Each row is a point. A path goes straight from each point to the next, and from the last back to the first. The post is the endless flat space through its rows: a point in 2 columns, a line in 3, a plane in 4, and so on, so that a path can go around it. Count how often the path circles the post. Going back the other way cancels.

Post, one row:
[[0.35 0.17]]
Path:
[[-0.67  3.98]
 [ 1.22  0.94]
 [ 1.03 -1.63]
 [-0.16 -1.62]
 [-1.00  0.60]
 [ 0.65  3.81]
 [ 3.17  2.47]
 [ 1.16 -1.17]
 [-1.35 -2.77]
 [-2.68  1.32]
 [-0.70  3.60]
 [-2.43  0.95]
 [-1.27 -0.74]
 [-0.56  1.95]
 [ 1.15  1.51]
 [ 2.89  0.58]
 [ 0.41 -3.70]
 [-1.05 -1.16]
 [-1.58  1.25]
 [ 0.63  3.63]
 [ 2.18  0.15]
 [ 2.56  3.29]
 [ 0.27  2.59]]
Times around: 3

Post (5 x 6):
[[-1.94  4.33  1.42 -0.59  2.13  2.71]
 [ 1.14  2.43  0.90  1.00 -2.19  0.72]
 [ 1.51 -3.33  0.14 -1.95 -2.82 -0.82]
 [ 0.00 -0.12  0.71  1.80 -1.80  1.35]
 [ 1.08 -0.95 -1.23 -0.71  4.92 -0.08]]
Path (25 x 6):
[[ 1.17  0.47  1.94 -2.14 -0.35  3.64]
 [ 2.54  0.37  2.51 -1.87  0.01 -0.77]
 [ 0.25 -0.30  1.32 -0.43  0.98 -1.68]
 [-0.46 -0.99 -1.26  0.52  1.65 -0.83]
 [ 2.99  3.97 -0.48 -0.53  1.75 -1.75]
 [ 1.05  0.61  3.03 -3.50  0.24 -0.96]
 [ 1.57 -0.14  1.39 -0.74  3.01  0.67]
 [-0.68 -0.25  0.89  1.11  0.85  3.42]
 [-1.96  3.58 -1.41 -2.16  0.57  2.84]
 [-0.63  2.01 -2.11  2.41  0.22  0.06]
 [ 0.18 -1.36  0.57  2.07 -2.09 -1.71]
 [ 3.11  0.01  2.33 -1.86  4.02 -1.24]
 [ 0.74 -2.48  2.39 -2.59  1.05  2.65]
 [-4.27 -2.56  2.26  2.30  1.37  5.49]
 [-0.93  2.33  2.58  1.58  1.67  2.97]
 [-1.40  1.60  1.89  0.03  1.05 -0.01]
 [ 2.42  2.47 -0.52  1.30 -4.29 -3.24]
 [-1.55  0.26 -1.20  1.46  1.35  2.56]
 [-0.75 -0.39  0.34 -2.78  1.97  2.92]
 [ 1.04 -2.72 -0.12  3.04  0.96  1.45]
 [ 0.83 -0.09  0.76 -1.35  1.63 -0.18]
 [-1.32  2.11  2.23  0.22  0.59 -0.05]
 [ 2.78 -1.38  2.29  2.85  2.42  1.20]
 [ 1.49  2.31  1.56 -4.78  2.64  2.07]
 [ 1.77  0.37 -1.67  0.18  0.09  1.35]]
Times around: 0
